Every row gives one point. To make a cloud, some directions were put in groups of two or more. Within a group, all points are equally far from the middle, so they leave a hole (a ring in 2 directions, a hollow ball in 3). The other directions are filled evenly. Then the cloud was stretched, turned, moved and blurred a little. How many holes are there, and how many directions does each take, smallest first?

Cloud, 13 rows:
[[ 39   3]
 [ -7 -30]
 [-20  49]
 [-38  34]
 [-39  -9]
 [-18 -27]
 [-33 -20]
 [-31  42]
 [-31 -19]
 [-43  -2]
 [ 19  50]
 [ 15  50]
 [  1  52]]
Holes: 1 (2)

Cloud, 20 rows:
[[-10  12 -13]
 [ -8  -6 -57]
 [ -2 -33 -13]
 [ -9  39  -4]
 [ -6  47  17]
 [-52  10  18]
 [ -9 -16  38]
 [ 79  -5  -2]
 [ 23  35 -70]
 [-39   8  37]
 [-38  32  46]
 [ 59   4 -48]
 [ 45 -31  10]
 [-12  -1  -5]
 [ -3   1   0]
 [-29   5  -6]
 [ 60  -4  27]
 [ -9 -46 -59]
 [-40  13 -17]
 [-25  24  47]]
Holes: 0

Cloud, 29 rows:
[[-12  47  13  10]
 [  3  15  12 -61]
 [-16  24  40 -32]
 [-50   3  14 -51]
 [-62   4   4  31]
 [-29 -30 -31  47]
 [-19   0 -49 -32]
 [ -3  41 -11 -33]
 [ 57 -15   1   5]
 [-24 -44  -1 -54]
 [-54   3  11 -45]
 [ 12 -22  38 -45]
 [-42  33  18   7]
 [-18 -50 -14  41]
 [-17  35 -37  -8]
 [ 15  16 -43  31]
 [  9  -9 -34 -50]
 [ 24 -53  13 -16]
 [-21  44  15 -15]
 [-40  34  18   9]
 [ 48  14 -23  13]
 [-52   1   1 -52]
 [-49  -4 -11  49]
 [-64 -33   0 -30]
 [ -8  14  30 -54]
 [  5 -12  56  -4]
 [ 21 -37   7  49]
 [-38 -13 -51  -4]
 [-12  44 -24   0]]
Holes: 1 (4)

Cloud:
[[-15  56  29 -48]
 [ 44 -45  35  -6]
 [  8  -3 -64   6]
 [ 30   8 -23  68]
 [ 66  39  16 -19]
 [ 17  15 -31  41]
 [ 21 -45 -19 -28]
 [-21 -24  28 -42]
 [-18  22  -7  51]
 [ 32 -56  22  24]
 [  6  -9  40  28]
 [ 23  36 -15 -43]
 [ 11 -27   3 -66]
 [ 12 -15 -36  -3]
 [-31   8 -45   0]
 [-16 -39   3  64]
 [  3  -7 -43 -28]
 [ 34  31 -19  42]
 [ 14 -35 -33  37]
 [ 60  -5   5 -11]
 [ 16  36 -12  51]
 [  2   0   1  -1]
 [-28  17  19  16]
 [  0  54  13 -67]
 [ 23  30 -41  40]
 [ 26 -16 -61   0]
 [ 35  -5 -10 -20]
 [  3  27   0  48]
 [-19 -23 -59   1]]
Holes: 0

Cloud, 50 rows:
[[ -2  14  -1   5  51   1]
 [  0  67  -1  38  30 -55]
 [-47 -19 -17 -15 -70  -7]
 [ 14 -60  41   4 -26  54]
 [ 12 -21 -26  -9  -2  -3]
 [-25 -17  -8  44   6  19]
 [ 30  -8 -39 -29 -37  56]
 [ 18  28   7  38 -39   6]
 [ 14  33 -48 -17 -33  51]
 [ 80 -14  23   8 -30   4]
 [ 27  27 -31 -27 -33 -28]
 [-13  59  22  15   8   4]
 [ 21  15   1  11  35  -2]
 [ 15  -8 -37 -24   1  63]
 [ 21 -24 -47  -5 -22   1]
 [ 24 -39  40  10 -32  47]
 [ -5  49 -75  -7 -45  -6]
 [-21  51 -33 -34  14  32]
 [ 30  -2 -15   4  44  -3]
 [ 19  46 -49 -35  30 -39]
 [ 15  -2 -25 -48 -20  26]
 [-16 -45 -49 -31 -12  49]
 [ 26  41  20   1  26  51]
 [-21  44  45 -20  -6  74]
 [  9 -37  10  -9   2  32]
 [-35  43 -38  -2 -20  10]
 [ 17 -12 -41  28  12 -39]
 [ -7  -1 -27 -38 -25 -70]
 [  2 -18  27  14 -18  13]
 [  8   0  14  -2 -25  39]
 [ -6   7  -6 -27 -51  30]
 [ 48  71   8  22  21 -24]
 [ 10   4   5 -49 -43   4]
 [-33  35 -57  33  -3  26]
 [  1  24  -5  -5 -59  12]
 [ 20  -5  48 -12 -18  21]
 [ 20  27 -65   4 -60  21]
 [ 13  15 -10 -33 -25  69]
 [-14   4 -33  34   4  -2]
 [ 72  17  -9  24 -33  40]
 [-26 -30 -14 -53 -24  27]
 [-14 -25  17 -43 -32  33]
 [  9  76 -39 -41  -1   1]
 [-16  13 -47  14 -60  62]
 [ 22  44  20  35 -22   9]
 [ 57  30  56 -13  14 -23]
 [ 33  28 -14 -37  44  43]
 [ 25  45 -26 -26   0  45]
 [ 48  65  12 -11 -29   4]
 [  9 -16 -49 -19 -36  28]]
Holes: 0

Cloud, 77 rows:
[[ 35   8 -83 -39 -17 -18 -16 -15]
 [-11  51 -11 -11 -22 -33   8  63]
 [ 41  45 -17 -48  -6   6 -25  60]
 [  1 -26 -55  35  10  13  -6 -51]
 [ 20  52  35  -8 -34  32 -22 -12]
 [-17  25  38  26 -81  16   0   8]
 [ 32 -23 -33  -7  36   0  36  -5]
 [  5 -51   4   4 -26 -10  55 -49]
 [ 16  20  48 -37  30 -49 -49 -15]
 [-11  -6  38 -58  52   5  13 -20]
 [-22  -6 -41  14  -6 -44 -57  85]
 [-15 -41 -16  23 -18 -33 -18 -64]
 [  1  38  59  -5 -17  25 -36  35]
 [ 10 -33  -9  50  18 -35 -10 -67]
 [ 12 -33 -65 -46  52 -15  13 -35]
 [-23   3  63 -39 -20  32  12  -3]
 [-12  11  58 -47   7 -21  -7 -16]
 [-32  13  36 -27   3  47  -6 -40]
 [-32 -29   5 -10 -37  32 -29  31]
 [-34 -53  37  18  26  12 -61  48]
 [-10  36  19 -48 -47  45 -14  -9]
 [-56 -26  -4 -50  -8 -30 -45 -15]
 [ 22  -1 -58 -18  44  45  -1  20]
 [ -5 -71 -19 -34   1  23  -9 -11]
 [-38 -31   6  37  31 -29  22  31]
 [-10  44  24  28  37 -10 -38  -2]
 [-58  -8  -7  57 -18  12 -34 -38]
 [-38  -2  17  55 -19  27 -32  30]
 [ -6  23  51  -4  40  -3   0  36]
 [-65   1 -10  28  25  12  -8   5]
 [ 30   8 -62  16  -7  25 -39  -3]
 [-37 -36  40  18   3 -40  -9 -18]
 [-37  -3  23  50 -33 -36 -40 -33]
 [-34  -9 -51  73 -13  -3 -44 -10]
 [ 15 -46 -34 -11  -1  25  -9  31]
 [ 13  -1 -36  -7  55  -5 -34 -35]
 [-42 -56 -30   6  36 -16   4  17]
 [ 26  25  33 -25  -7   1 -11 -56]
 [ -9  22 -11 -12  47  34 -29 -17]
 [ 12  50 -18  28  29  66   8  36]
 [ 13  42 -18  -7  21  20 -49  14]
 [-16  45  25  31  16  45 -35   1]
 [-60 -10 -58  26  -6   6 -51  11]
 [-37 -17 -38 -37  -8 -64   2  36]
 [-13 -24 -21  31 -63  26 -34 -51]
 [ 47   2   3  69   6  -6   7  -5]
 [-16  45  19 -16 -42  38 -34   0]
 [ 35 -47  39  42  43 -28  12  -6]
 [ 11  60 -39  35  30 -14 -32 -12]
 [ 20 -38  24  40  -6 -51 -10 -39]
 [-32  24  15  44 -60  -7 -25 -10]
 [-40 -24   1 -21 -37  15 -44  16]
 [ 48  -2  -3  -2  16 -24 -72   4]
 [-41  -5  18 -50 -20  56 -11  27]
 [-28  18  27 -20 -42  30  -4  16]
 [-44  -3 -69  23 -50  39  12   9]
 [-41 -29 -25  50 -17  39 -12 -20]
 [-15   1  38  27 -20 -48  -6  43]
 [ 30   0 -57  -3  46  20  -9  34]
 [-37  -4   8  27 -20 -20   2   6]
 [ 20 -41   9  54  23  37   4  23]
 [ -7  58 -23  -2 -17  59 -10   1]
 [-10   8  36 -40  27  15 -15 -55]
 [-11  22  60 -36 -69  14 -52  13]
 [ 14  39  69  -5  -8 -18  38   8]
 [ 20 -22  -8  63   6  -9  -5 -22]
 [ -2 -26  -6  52 -27 -42  -3 -76]
 [ 49   2 -53 -32  29   7  -9  72]
 [ 30   9 -18   0  18  29 -39 -14]
 [ 26 -16 -24  21 -55  14  -3  -9]
 [ 22  21   8 -27  12  12  49 -41]
 [ 26  27  19  -7   3  42 -40 -19]
 [  7  33  -8  -9  12   1   4 -64]
 [-11 -33  14  38 -56  50  12 -32]
 [-35  12   5  15 -45  10 -24  20]
 [ 32 -25   3  26 -25 -46  -7   5]
 [-45 -28  15  -8 -12  19  21   6]]
Holes: 1 (2)

Cloud:
[[ 14  26 -14  46   1 -20 -35 -55 -46]
 [-16  68   7  13   1 -32 -60 -15 -23]
 [-24  24   7  17  -5 -19  55 -71  -2]
 [  7  54  14  65 -45   4  16 -13 -23]
 [-43 -22  17  31  21  54  17  -1  44]
 [ 22  16  49   4  10  51  26   4   7]
 [ -5  -3  39   0   4 -13 -34  37 -20]
 [-45  33  53  10  15 -14 -12  19 -13]
 [ 33 -30  17  45 -36 -26  60 -32  40]
 [ 11  48  14  76 -16 -20 -39 -20 -17]
 [ -7  22 -14  26 -52  17  48  -6 -20]
 [ 23 -48   5  12  13  34  26 -30  -8]
 [ 27 -43 -14  38  27  36  15  17 -41]
 [-14  42  19  91 -25 -25   1 -51  -3]
 [-29  16  39  18  40 -72  20   3  -3]
 [-55   7 -40  -6  63 -30 -38 -20  -7]
 [ -3   8  14   2  37  17 -20  -2  33]
 [ 51  44  -4  -4  -8 -56 -27  30  -2]
 [  6  54 -47   9  28   6  -7  12 -37]
 [-46  61  43  47 -14  53 -24 -40  28]
 [ 25 -23   7  64  -3  49  64  -7  21]
 [ 36   5 -35  -6  18 -41  10 -12 -41]
 [-47  20   4  -2  60  -2 -23  29  13]
 [-23  73  11  12 -10 -57  27 -32  15]
 [-18 -11 -17  21 -42 -24 -12  23 -44]
 [ 11 -10  41  -5 -12 -16  60  15  17]
 [  7 -12 -30  31  15  51  52  28  26]
 [ 33  24   6  26 -39 -27  21 -29 -26]
 [-32  10 -42  37 -67  26 -16  30 -41]
 [ 15  -9 -22 -26 -42  10 -26 -22 -51]
 [ 25 -17   1  19  23  62  33  34  19]
 [ 19  38  -5  20  32  52  21  20  -8]
 [  6  39 -19  14 -27 -48 -15 -18 -45]
 [ 46  19  60  12   8 -45  30  19 -15]
 [-18 -40  14 -28  -2 -36   3  46   1]
 [-65 -21  19  43 -14  77  -3 -50   5]
 [ -1  -4 -39  51  26  56 -28  -4  10]
 [-11 -39  19  24 -10 -34 -40 -31  19]
 [ 34   6 -24  40 -25 -49   1   5 -23]
 [-23  20  73 -18  36  22   4 -38 -21]
 [-22  28  15  20 -16 -82   8   2  33]
 [-24  50  29  26 -51  -1  44  -4  36]
 [ 30   8  -4  17  79  -5  22 -29  33]
 [ 61  50  -6  14   4 -46 -12  32 -21]
 [ 18  63  -2  -2  36  -2 -27  49  -3]
 [-10 -10  27  27  31 -49 -22  20 -35]
 [ 31  10  46   5   2 -12 -42  16   7]
 [-29 -14  23  24  20  69  13 -12  19]
 [ 29  16   5  13 -26 -48  39  68   2]
 [  3  13  12 -44  11   9  35  54  24]
 [  2  -9  26   1  33   1  54  17 -10]
 [ 19  18  26  12  44   1 -25 -35  40]
 [-46 -16  28  25  46 -34  14 -72 -14]
 [-12  21  25  -3  11  56 -44 -18 -47]
 [ -8 -17  45  42 -23 -24 -40 -41  14]
 [  5  52  10  39  31 -70  22 -36  35]
 [-13  10  74 -12 -17 -50   8 -15 -11]
 [ 25  12  79  14   8 -13  -8  -4   8]
 [ 18  18 -28  55  -9  12  18 -26 -14]
 [ 51  33  17   6 -65  14   4  26   7]
 [-32  -6  47 -39  13 -11  23   1   2]
 [-17  43  -1   4 -55  16  59   6 -27]
 [ 11  -7 -64   7 -24 -11 -15 -11   9]
 [-19 -20  38  17 -14   8  40  33 -26]
 [-39  20  14  33  11  43 -50 -43 -42]
 [ 30  32  16 -47  35  12  -1 -40 -44]
 [  8   0 -27  33  23 -11  38  -5 -25]
 [ -5  64 -12 -14 -50 -31 -10   5   8]
 [-50  -8 -13  36 -25  45 -32   2 -22]
 [-21  -6  15 -17  45 -55 -26  18  25]
 [ 14  68  42  41  -9  14  -5 -50  14]
 [-15  -1   1  37  32  11   0 -92 -36]
 [-30  47 -15  69   4 -17 -50   3   0]
 [-37 -38  39  22   4 -44  29 -63  24]
 [-14 -36  27  41 -27  15  -1 -34 -41]
 [ 34 -29  13 -10  56  -9  25  -3 -41]
 [ 18  69 -28 -19   0 -36  -9  21 -12]
 [-33 -22  23  63  -3 -31   7 -62  -9]
 [ 29  48  31 -16  17 -46  17  10  18]
 [-18  19  -3  38 -33  52  38 -34 -41]
 [-70 -17 -38  35   3  31  24 -45   8]
 [ 11  63  19 -34  38  14 -23  11 -23]
 [-15  30  17  27 -27 -67 -20 -12  18]
 [  0 -13 -14  53 -54  53  23 -45 -23]
 [ -1   0  -7  34  -7  37 -15 -61 -49]
 [-25   2  16  31 -10 -34  53 -23  -6]
 [ 16 -21  57  -4  42 -48  20 -42 -43]
 [-17  39  21  29  -1  73  44 -46  -1]
 [ 38 -19  55   9 -25  -1 -27  52  -6]
 [-41   6 -11  -8  53 -54  29 -40 -32]
 [-47 -25  -4  15  16  -8 -18  -8  -9]
 [ -5  52 -16  38 -88  28   5  22 -15]
 [-18  23  24  41 -56 -49  -1 -40  47]]
Holes: 1 (4)

Cloud (91 x 9):
[[ 14 -40  14  65  36   2 -19  13   3]
 [ 30 -14  35  25  27  30  27  11 -43]
 [-35 -35   1 -48   1 -45  -6  35  -5]
 [-12  22 -60  -1  38  41  61   6  -5]
 [-19 -36   9  -5 -11 -47 -33 -11 -34]
 [  3 -11  26 -31  23  19  -8  12 -91]
 [-29  21 -20   6   5  50   9 -18 -45]
 [ 10 -30  -2  -4  51 -48  11  36  37]
 [ 42  22 -39 -43  -1 -32 -31  13  28]
 [ -5 -21  53 -22 -31   8   7  -4  10]
 [ -4   1   2 -89   3  27  -8  -5   0]
 [ 35  44 -55  12  41   8  34  13 -22]
 [ 38   7  44  41  23  19  -8  29 -49]
 [-19  23 -68 -24 -52   9  -1  26   0]
 [ -5 -27 -49 -46 -37 -27  25  40 -19]
 [  9 -15  30 -34 -39 -15 -21 -27 -44]
 [ 32   6 -13 -12  34 -35  40  40 -72]
 [-45  21 -29 -28 -11 -65  41 -11 -17]
 [ 19 -24  12  30  -7 -44 -45  30 -43]
 [ 37  32  41  25  -3  12  -9  14 -53]
 [-55   2   7   4  11   6  20  78 -48]
 [ 20  11  24 -10 -28  15 -12  72  -2]
 [  6  -4  -8 -61 -47 -20   4  55 -32]
 [ 21  41 -18 -46  -1 -45  26  22 -69]
 [-34  20  19  17  79  12 -15   6  -9]
 [ 28  32 -59 -11  36 -15  -3  14 -68]
 [ 31  10  30 -11 -10   7 -68 -18 -13]
 [-25  12  33  20  77   4   6  33 -51]
 [-36   9 -45 -24 -59  -7  29 -10 -10]
 [-50 -22   6  15  20   9  13  -1 -57]
 [-25  60 -49 -35 -31 -22  14  31 -15]
 [ 17  -8  16 -51 -25  -3 -64  -1  -7]
 [-64  11  -8  -6 -14  16  63  15 -10]
 [-10  33 -38  48   2 -50   0 -32 -19]
 [ 26 -16   2 -25 -54 -26   5  18  15]
 [  3   8  45 -16  73  16 -20  24 -56]
 [-51   0 -30  22  71  -2   8  13 -37]
 [-19  -2 -18  -2  23  50 -26   5  52]
 [ 55 -31 -25  -5  44 -16 -33 -20 -27]
 [ 19 -54  -5  -6  41  -8   7  20  44]
 [ 21  40  15 -17 -11 -45 -14  -2 -74]
 [ -2   9 -71  18 -21 -14  16  15  55]
 [ 18  25 -30 -26  37 -26  11  57 -80]
 [ 30 -22 -19   1 -23 -15  -6 -36  42]
 [ 40  -9   4  -9 -27  -6 -32  56  10]
 [ 30 -37 -20  42  27 -37  -7  13 -46]
 [-47  12  -5  -7 -44 -39  44  14 -40]
 [-38  23 -33 -47   8 -60  -5  22  14]
 [-20 -12  13 -23 -28  38  31  64 -33]
 [  1  -6 -25  76  21 -34  -3 -23  -3]
 [ 20  28 -39   5 -28  33  23   4  27]
 [ -8 -21 -73  13  -9 -30  35  36 -43]
 [-48   7 -64   8  15 -31  48  15 -56]
 [  2   2  32  25  61 -22 -13  18  42]
 [ 12 -24  -8 -48  -7 -21 -28 -36 -47]
 [ -1 -32  -3  69   4  -3 -33  18  14]
 [-51   8 -43  -1 -12 -39  48   3 -56]
 [-23   0 -55 -19  44 -24  55   5  45]
 [ 16  37 -59  22   3  27  34  14  27]
 [  8   4 -32  19   4 -17 -24 -36  64]
 [-48 -18 -22   6 -35   3 -18  33  27]
 [-50  30  -8 -38  33   0  57  56  -5]
 [  0  30 -19  -8 -14  -7 -43 -37 -45]
 [-15  22  25  68  16 -21  13 -10 -10]
 [-33 -44  -1  -4  27  38 -14  16  27]
 [-33   1  33 -60  -7 -34  -5  45  -6]
 [-32 -14  -2  14  62   0  31 -32   7]
 [-52  59 -11 -13 -23  -6  34  42 -22]
 [-16  60  38 -14   2   6  14  -8 -24]
 [ 25  27   8 -19  72 -39  16 -17   8]
 [ 11  21  13   1  -8  54  -1 -16 -43]
 [ 30 -20 -36 -21  68  35 -26  31 -13]
 [ 20 -33 -52  -7 -22 -24 -16  51 -19]
 [-35 -33  30  -1  24  -3 -12  14 -61]
 [ 43   1 -48  30  20   3   9 -32 -21]
 [ 31   3  50  39  10 -36 -37   8 -33]
 [ 49  16  20  -9   2 -17 -65 -15   6]
 [ -2 -16  29   0  48  34  -1  75 -45]
 [-40  24 -47 -17   2 -32  18 -39 -39]
 [  4 -10 -10  -5  30 -71  21   8  39]
 [ 26   5 -13 -36  37  46  35  63 -28]
 [-16  25 -72  50  -8 -39  36  31  -8]
 [-53 -25 -22  14  21  21  22  52 -49]
 [  2   4 -32  53 -26 -16  24 -28  -6]
 [ 49  30 -57   8  32  13  13  43 -18]
 [-46 -24 -41  14  39  -9   2   3 -51]
 [ 25 -19  -9 -30  27 -16  15   2 -85]
 [-40 -22 -11   8  40  37 -24 -13   6]
 [ 10   5 -13 -75  -6 -17 -46 -20 -10]
 [ -2 -11 -87  44  53  -1   4  24   0]
 [  8 -33   6  23  46 -46   0   0  42]]
Holes: 3 (3, 3, 3)

Cloud (105 x 9):
[[-19  -4  -6 -43  37 -36  24  11 -41]
 [ -7  19   1 -18  39 -24 -56 -40 -18]
 [-57 -17 -17  36 -37 -43  -5 -32  19]
 [-23  16  10 -13 -42 -38  -8 -36  31]
 [-31 -38  25 -36  17  61  24 -26   4]
 [ 33 -35   6 -23  26  -9  23 -62 -20]
 [-24 -15 -40  48 -36 -50  16  19 -37]
 [ 51   8  14  25  19  47 -24 -25 -34]
 [ 39  46 -10  -2  -9   8  23 -57   0]
 [ 12   2 -43  27 -38 -12   1  41 -53]
 [ 39  40 -13 -27 -38  40 -20   1  28]
 [  1  24  20  51 -54  47 -59  13  31]
 [ 51   1  -2 -29 -24 -41   4 -27 -26]
 [ 25 -10  46 -48  12   8 -10 -40  33]
 [ 12  65 -26  -7   7  32 -15 -46 -11]
 [ 47  45 -26  51  31  -9  -3  12  -4]
 [ 47 -34  21 -47  22  -4 -25   6   8]
 [-51 -10  36  42  32 -18 -54 -26   2]
 [ 28 -28  19 -62 -28  11   2   4  -1]
 [  0   7  -7 -49 -15 -18 -36 -19  37]
 [  8 -18 -40 -38 -29 -33  28  19 -24]
 [-14  -1 -38  41 -32  62  -4   0 -36]
 [-45  32   8  11  31   4  39  53 -30]
 [-23 -21  31  20   9  80  32  28  10]
 [ 23   9   2  48 -53 -38 -57  21  13]
 [ 41   7 -30   8  30  39  41   7 -18]
 [ 39  56  -6  61   6 -10 -10  13 -18]
 [ -9  19 -46  -8 -50  42  29  14 -31]
 [ -2   9 -50  77 -31 -10 -41   0  29]
 [ 48  22 -13  -2   9   7  43 -51  -7]
 [ 22  44  54   0  12 -23  -3  41  -1]
 [-21 -10 -34  57 -12   6 -15 -67  41]
 [ -2  41  -8 -15  33 -37 -44  34   1]
 [ 42  -5 -39 -29 -29 -14  26  28 -19]
 [ 57 -23 -48  42 -29  23  -3  -6   8]
 [-57  16  34 -31  13  59  25   6  -9]
 [-47  42  66  -7  23  27 -22  -3  14]
 [  3 -16  -5  37 -62 -16 -47  -8  53]
 [-36 -19   9  -3  46  -6 -29 -30 -47]
 [-16  24 -28  -6  -3 -53 -29 -36 -18]
 [-32   2  47  30 -33   8  59  13 -22]
 [ 36 -20  -2  72 -18  37 -24  21 -13]
 [ -7   2 -40  55  14  36 -46 -52  19]
 [ 39  45 -28  21  24 -29  14 -45  -7]
 [-45 -37 -31  45 -68   5  -8  33  14]
 [ 15  39  65  -6 -23  12 -18  44  15]
 [ -7  41 -13  19 -28 -14  39 -26  43]
 [ 15 -39 -31  24  12 -61  20  -1 -36]
 [-54  -1  -8   9  22   2  33 -41  52]
 [-41 -25 -15   9 -15 -26 -43 -42 -12]
 [ 49   1 -27  35 -60   9 -10  27 -24]
 [ 21  11   1   4  32 -57 -40 -48  -6]
 [ 25 -12  49  41  -1   1 -30 -55 -14]
 [-26 -19  38  52   4 -21 -70 -12  30]
 [-56  56  33  31  14  50 -19  36 -12]
 [ 12 -33 -68  15 -29 -10   3  24 -20]
 [-39  20  -6  62 -36 -21   5  26  55]
 [-40 -13 -49  22 -22 -45   5 -41  16]
 [-29 -34 -30   6  -1  69  42 -21  19]
 [-21  16 -17   2 -25 -19 -71  -2 -24]
 [ 42  42  10  37  45   8  -2 -33 -23]
 [-14 -14 -12 -59 -37   2   3  -1 -30]
 [ 34  54  15  34 -18  30 -37 -25 -24]
 [-33 -21  15  20  12  75  44  21  15]
 [  7 -32   9  86  25  17  18  14 -11]
 [ 34  -7  16 -27 -43 -36  -6 -43  12]
 [ 17 -22  35  30 -27  68   0  -6  57]
 [ 27 -13 -16  16  12 -48   8  49 -41]
 [-29  33 -29 -15  29  45  10 -57  -3]
 [ 29 -33  -8  24  56 -10  49  -5  18]
 [-44  48  15  14  18 -12 -25  33 -52]
 [ 25   4  43 -20 -31  72  15  -5  17]
 [  2  49 -43  53  13 -33  -2 -33  -8]
 [-16  64  27  22   8 -16 -51  27 -27]
 [-21  -6  23  13  53 -25 -70 -20   3]
 [-10 -38   2 -53 -19  22  -1 -32 -23]
 [ 23 -35 -33   9   5  28  51  18  28]
 [ 17  18  -4  -2  44  33 -69  14  25]
 [-61  44  14  10 -56  36   3  45  -8]
 [-23  24 -30  11 -68  -8 -19  24  43]
 [ 11  65 -14  64   2 -19 -24  23 -11]
 [-15   7 -42 -34  14 -17 -19  40 -29]
 [-32 -46 -41   5  48  10  -2  17  23]
 [ 35  49  31  -9  44 -27  -4   5 -18]
 [-25 -57 -41  -9  47 -10 -11 -13   7]
 [-15  -7 -12 -20  17 -39 -20  23 -57]
 [ 14 -21   7 -29  19 -26 -17 -39  57]
 [  3  40  37  37 -36 -12  -4 -42  -3]
 [ -1  -2  28  39 -56  65   9   5 -29]
 [ 28 -19  28  -1 -74 -28 -26  -5  19]
 [-19  34  67  28  46  35 -39 -16  11]
 [-38 -36 -31  18 -57  55  -1  16  23]
 [ 13  -6  57 -24 -35  -2 -28  15  42]
 [ 14  18  69  21 -17 -43 -18  31  -6]
 [-44  17 -29  57 -62   7 -34  42  12]
 [ 12 -25  19   5  23 -20 -22  13  68]
 [-12 -12  68  22 -34 -24  37   3 -17]
 [ 10 -51  10 -35  26   7 -16  38  -6]
 [-50 -40  -2 -39   9  24 -20 -10  35]
 [ -6 -42 -24 -33  16  51 -10  19   4]
 [ 31 -30 -19 -47  -9 -33   3  12 -28]
 [  3 -48  18  48 -45 -59  12   3 -13]
 [ 22  59 -35  11 -35   5 -51   3 -12]
 [-41  22  26  29 -42  58 -57 -15  11]
 [-37 -34  20 -18  62  17 -36  -4 -22]]
Holes: 3 (2, 3, 4)
